Each wall is flat, endless, passes through zero and stands at right angles to its row. A trip goes straight from one point to another. List the walls that it crosses, first one first.
(in the rows, 128 means zero)

Walls:
(1): [ 64 135]
(2): [ 79 113]
(3): [171  85]
(4): [124 147]
Trips:
[186  81] to [107 140] => 2, 1, 3, 4
[143 133] to [115 143] => 3, 1, 2
[125 151] to [ 92 137] => 2
[139 123] to [132 144] => 4, 3
[ 89 142] to [185  92] => 4, 3, 1, 2
[100  84] to [69 97] => 3

Walls:
(1): [108 145 157 174  87 153 127 182 127 152 152]
(2): [124 127 165 120 174 134 136 121 124 160 136]
(3): [117 148 157 129  73 126 155 112 192 125 101]
Trips:
[135 113  80 154 103  86  96 123 128 139 163] to [139 177 140 144 158 160  82 138  63 159 147] => 2
[158 151 148  66 137  89 119 137 119 157  78] to [134 148 128 106 149 182  83 145 125 169 114] => 3, 1
[194 171  87 142 118 142 151 156  92  82  99] to [111  69 153 118 124 161 116 141 130 114 141] => 1, 2
[120 107 163 113 194 125  85 148 137 161 113] to [119 179  89  85 134 124 146 118 135 134 131] => 3, 2
[125 193 149  81 136 153 157  72 169 126 124] to [ 58  70 112  67 173 163 141  60 157 125 167] => 3
[141 144 164 124 133 129 150 155 159 103 134] to [ 55 103  74 167 182  91 147 114 187 124  74] => 1, 2

Walls:
(1): [132 144 126  70  70 176 119 193 141 126  88 152 144  98 145 141 105 163
  88 136 125 122 154  99  99 125 148 135 156 160  99 122  63 171 155 125
 166  77  70 174 154 139 143 122 144 133  99 111]
(2): [198  98 130  99 145 142 103  95 129 119 169  99 107 112 132 148 123 145
 116 127 144 181 136 169 124 139 140 110 156 146 163 114 121 101 127 143
 125 154 117  61 161 151 128  93 164  98 150 117]
(3): [138  97 124 124 132 133 123 159 103 130 167 112 148  81 129 182 127 107
  76 114 163 164 115 104 122 176  81  80 161  61 151  84 203 116 174 122
 118 164 153 134 138 154 119  87 100 145 105 137]
(4): [147 181 120 101 101  52 130 177 143 166 135 178 179 131 184 153 152 109
 152 160 127 111 135 145  57 121 128 140  79 162 197 186 119  98  98 105
 116  96 143 115 115 173  85  94 130 146 123 111]
(5): [160 118 157 152 135 111 130 138 125 142  80 103 167 131  99  98 145 137
  80 171 160 109 161 122 169 106 183 134  87 116 168 123 169 100 137 123
 144 139 220 133 121 161 125 129 144 111 144 183]
Trips:
[192 127  75 159  95 100 159 165 129 174 101 120 160 173 127 144 102 119
 156 127 109 101 135 130 169  97 161 114 133 102 120 142 135 148 155 135
 169  96 176 132 157 111 141 150 149 138 115  99] to [104 123 110 104 172 113 113  98 182 145 137 137 169 126 142 123 138  65
  65 133 126 130 151 171 106 129 160  93 182 135  78 130 117  36  64 113
 165 142 180 107 108  94  86 134 116 132 117 211] => 1, 2, 3
[129 129 123 114 141 162 129 184 133  54  90 132 130  58 164 114 110 156
  96 136 149 138 166 135  77 170 115  94 159 128 128 188 142 182 129 152
 104 180 137 123 122 154 134  97 125 139 155 149] to [124 120 145 154 195 109 109 138 106 140 138 163  95 170 179 108 121 118
 149 171 196 130  95  92 140  88 134 122 204 120  51 112  86  87 103 104
  95 145 150 106 138 186 145 171 174 104 142 166] => 5, 4, 1, 3
[123 131 135 139 120 157  79 136 144 101 113 132  95 116 126  98 146  99
  70 112 133 161 131 115 136 115 132 176 115  73  84 118 144  96  71 120
 102 130 133 127 103 143 152  88  75  72 118 187] to [128 161 127 118 121 131 137 115 132  61 135 111 125 138 134 177  79 124
 141 108 171 137 108 112  98  94 132 163 132 152 124 115 193 186 116 128
 127 144 133 129 168 229 154 197  93 133  85 136] => 1, 5
[147 100 112 120 213 121 136 136 156 115 122 180 103 154  70  86  95 129
 170 171 173 126 128 164  85 148 111 180 146 101  70 119 158 115 130  79
 176 193 103 127  95 123 117 150 144 176 100 115] to [183  90 114 117  96  80 101  68 106 105 106 139 124 172 149  58 129  84
 148  76  58 168 106 113 154  99 145 163 106 213  97 132 147 118 208 156
 166 103  76 106  99 131 118 133 144 136 160 135] => 2
[144  84 166 156  95 149 102 133 151 137 109  93 188  76 105 124 122 123
 129 180 125 177  85 133 156 120 158 152 144 172 158  83 108 114 126 118
 124 212 143 154 157 128  97  92 131 110 144 177] to [145 130 114 170 115  88 143 133 104 162 157 147  93  83 108 138 124 148
 156 128 135 142 127 181 161 162 145 176 133 123 131 176  93 143 145  83
  74  83 118 119 138 168  85 150 125  71  70 164] => 4, 3, 5

Walls:
(1): [118 153 125 151 116  67 110  96 129  84 116 150 164 113 162 140 101  96
 124 112 140 147 124 145 140 190  91 161 158 107  78  97 143 154 113 127
  57 104 168 171 104 141 114 133 113 140 117 114]
(2): [ 59 122  87 149 194 145 120 135 132 102  99 143 129 138 154 104 107  26
 127 141 122 145 101 136 153 169  99 145 129 129 118 123 118 115 130 150
 124 127  82 181 141 104 142 113  81 140 111 150]
(3): [112 165 188 129 152 155 147  92 105 103 178 136 127 161  85 123 116 118
 100 148 129 160 183  89 165 121 131 136 114 123 111 167 171 114 129  96
 132 162 141 137 134 152  86  80 132 183 141 161]
(4): [102 160 140 154 113  93 153 117 166 162 112 109 124  89 118 136 135  84
  96 190  89 166 142 130 141 175 170 135 139 163 118 144 133 133 114 119
 120  90 155 163 160 169 114 190  99  83 105 100]
(5): [181 149 139 137 127 151 136 118  97  96 150 126 143 167 120 124 148 141
  73 129 150 121 136 140 130 150 131 130 183 155 122 135 106  94 145 101
 120 116 159 160  59 135 167  80 114 137 127 150]
(6): [120 114 100 111 136 118 151 118 128 111 135 109 182 102 114 133 134  92
  98 140 115  65 124  64 154 141  72 155 146 118 170 184  94 106  93 106
  84 135 140 178 111  79 123 114 129 157 117  99]
(7): [121 127  71 144 109 106  57  93 107 145 105 105 126 127 141 124 130 146
 124 127  75  97 147 124 137 119 109 128 135 127 174 168 164 125 136 138
 173 147 133 111 130 165 145 147  92 116 164 134]
(8): [161 189 112 147  91 150 106 125 187 116 149 118 153 122 128  80 131 104
 154 178 125 109 163 185 143 122 107  65 146 168 142  64 105 139 125  78
 123 128 136 140 153 144 127 152 117 148 109 113]
(9): [135  71  66 182  86 138 136  77 162 129 117 134 164 126 162  77 172 129
 149 103 105  65  81  96 104 136 146 130 111  99 148  98 135 112  97 107
  95 162 107 132  98 146  83 194 109 170 171 155]
(10): [112 136  71 129  59  93 113  82  99 100 156 142 106  86 143 149  81 154
  92  92  57 113 117  79  38 141 129 149 147 116 119 135 114 165 126 115
 101 161 157 142  79 125 227 133 127 115 105 110]
(11): [144  55  59 127 147 159  99 111 144 106 159 132 182  93 134  64 126 112
 183 173  96  96 118 208 170 152 153 112  84 166 125 130 136 159 134 140
 139 100 124  81 124 157 144 126 106 145 193 155]
Trips:
[139 138 153 137 155 102 167  49 106 142 157 139 148 157 130 124 106 120
 126 104 126 143 108 107 173 112  87 133 159 132 133 140  97  98 179 160
 134 101 102 110 103 148 168  73 162 103 119 143] to [ 80 145 152 165 170  75 117 161  75 107 123 166 104 152 112 129 101 137
 130 129 137 114 108 189  79 116 161  93 155  92 158 126 107 113 172 157
 133 138 116 180 125 180 139 134 152 106 119 159] => 6, 3, 7
[133 192 125 165 108 133 149  75 109 132 114 123 169 116 147 134  62 158
  97 146 112 162 162 105 120 136 106 117 152 123  97 134 134 129 157 128
 195 126 120 175 173 120 139 119 137  74 108 111] to [113 111 131 118 157 125  99 120 133 113 124 164 164 154 125 151 162 153
 173 103 124  95 113 100 179 121  59 138  82 121  77 190 134 115 103  97
 126  99 175 172 109 192 121 155 179 125 147 126] => 2, 6, 8, 10, 9, 4, 11, 5
